Each row is a point. Each copy is the shape, with its points in the same order, turned, moved and blurred by noise. Say if it was mirrored as well.
(in the rows, 128 means zero)

Shape:
[[165 168]
 [108  93]
 [163  91]
 [179 128]
 [107 160]
 [113 156]
 [133 149]]
Copy 1:
[[134 184]
 [115  96]
 [ 81 134]
 [ 94 167]
 [162 136]
 [160 126]
 [138 141]]
Copy 1 is: mirrored
Copy 2:
[[181 150]
 [ 94 125]
 [138  89]
 [166 108]
 [136 178]
 [129 172]
 [145 148]]
Copy 2 is: only turned
Copy 3, 7 rows:
[[169 137]
 [ 80 116]
 [ 96 165]
 [137 164]
 [136  88]
 [140  90]
 [137 116]]
Copy 3 is: mirrored
Copy 4:
[[ 69 141]
 [161 123]
 [121  85]
 [ 86 101]
 [117 172]
 [117 168]
 [106 147]]
Copy 4 is: mirrored

Shape (8 x 4):
[[120 133 148 186]
 [133 103 148 137]
 [162 150 106 158]
 [128 167 129 114]
 [118  76 162 118]
 [122 153  80 123]
 [159 153 102 158]
 [ 45 116 113 122]]
Copy 1 (8 x 4):
[[ 83 112 137 162]
 [110 116 142 112]
 [145 138 132 169]
 [114 177 125 134]
 [ 98 107 141  73]
 [137 156  80 148]
 [151 139 131 173]
 [ 69 140  49  97]]
Copy 1 is: only turned
Copy 2, 8 rows:
[[102 152 175 170]
 [116 105 152 145]
 [144 168 158 124]
 [146 152 109 150]
 [100  78 139 146]
 [120 173 108 108]
 [141 170 157 119]
 [ 48 145  87 157]]
Copy 2 is: mirrored
Copy 3:
[[116 118 136 172]
 [109 110 157 115]
 [177 111 127 137]
 [154 160 155 118]
 [ 78 108 168  96]
 [161 152 106 101]
 [177 120 125 139]
 [ 74 181 106 100]]
Copy 3 is: only turned
Copy 4, 8 rows:
[[108 131 186 159]
 [121  96 146 134]
 [163 152 159 139]
 [127 154 108 153]
 [101  67 137 125]
 [134 173 123 108]
 [163 156 159 139]
 [ 50 144 128  94]]
Copy 4 is: mirrored

Shape, 11 rows:
[[144  70 133 131 233 155]
 [132 137 132 127 177 136]
 [117  98 103 130 118 122]
 [ 97  70 128 127 137 140]
 [186  92 145 106 115 129]
 [134 156 114 140 123 100]
 [134 115 183 152 142 114]
 [114 126 149  95 170 111]
 [135 176 131 130 159 170]
 [152  79  88 141  95 134]
 [131 124 103 134 190 120]]
Copy 1:
[[130  68  88 140 189 190]
 [138 132 124 143 164 151]
 [114 133 104 114  98 124]
 [ 86  97 120 118 109 143]
 [151 109 131  62 129 132]
 [148 166 129 128 130  99]
 [136  95 158 130 148 100]
 [ 99 135 132 114 180 128]
 [148 165 165 150 143 172]
 [142 117  94  88  75 131]
 [129 141  93 146 164 146]]
Copy 1 is: only turned
Copy 2:
[[182  96  88  75 125 233]
 [167 138 121  94 114 167]
 [126  95 105 141 150 141]
 [114  65 115 108 127 177]
 [194  72 118 122 143 123]
 [147 141 104 154 127 116]
 [162  94 126 142  79 158]
 [144 117 107  84 100 143]
 [168 171 155 106 130 156]
 [152  76  95 162 184 140]
 [141 141  77 103 129 178]]
Copy 2 is: mirrored
Copy 3, 11 rows:
[[145 115 184 133 231 114]
 [142 144 147 106 163 134]
 [109 111 116 143 127 110]
 [ 90 100 160 139 142 109]
 [181  88 159 120 110  98]
 [137 162 106 108 112 115]
 [135 154 180 108 121  86]
 [121 123 146  69 157 120]
 [151 162 148 113 142 177]
 [139  90 120 173 107 102]
 [139 144 119 120 183 120]]
Copy 3 is: only turned
Copy 4, 11 rows:
[[168 151 103 158 191 220]
 [135 174 132 136 152 157]
 [126 113 104 130 140 119]
 [121  89 120 140 154 156]
 [ 97 151  74 186 121 143]
 [137 167 125 133 123  94]
 [135 145 150 191 123 143]
 [109 162 145 154 180 140]
 [120 193 142 107 113 163]
 [129 106  62 139 110 121]
 [161 168 113 127 172 146]]
Copy 4 is: mirrored

Shape, 12 rows:
[[133 137 122 139  69 121 160 127]
 [ 95 149 104 140 147 153 125 110]
 [ 68 141 179  86 117 163 104 135]
 [128  96 115 147 142 123 117  98]
 [124 118 148 148 124 184 141 178]
 [123 110 137 117 134 110 145 116]
 [197 108 153 117  91  66 122 103]
 [134 148 147 131 138  95 150 143]
 [152  45 135 130 125 129 152 139]
 [129 160  93  93 149 152 139 172]
 [211 142 138 102 126 163 188 115]
 [139 107 141 148 146  90 130  75]]
Copy 1, 12 rows:
[[119 121 187 164 121 130 158 153]
 [109 151 119 160 140 105 116 110]
 [ 76 187 203 127 125  94  96  87]
 [147 106 150 151 153 118 119  91]
 [ 58  94 167 137 122 111  92 125]
 [134 122 164 118 133 127 140  96]
 [191 102 215 129 118 186 135 118]
 [131 130 156 101 121 140 131 139]
 [123  50 183 123 129 121 133  78]
 [ 98 139 121 135  59 116 112 115]
 [ 90 100 152 148  88 218 153 102]
 [168 115 156 129 175 145 138  98]]
Copy 1 is: only turned
Copy 2 (12 x 8):
[[137 131 120 126  93 156 130 187]
 [134 167 123 155 167 137 154 138]
 [ 83 140  92  91 144 155 174  93]
 [123 123 112 186 148 114 127 144]
 [104 119 168 139 132 175 175 129]
 [135 117 104 148 124 116 150 138]
 [156  93 113 136  57 100  77 149]
 [176 111 123 123 121 133 144 127]
 [105  69 145 175 105 115 152 156]
 [143 162 174 101 147 105 175 144]
 [150 158 163 157  34 110 166 141]
 [160 111  88 184 117 118 106 131]]
Copy 2 is: mirrored
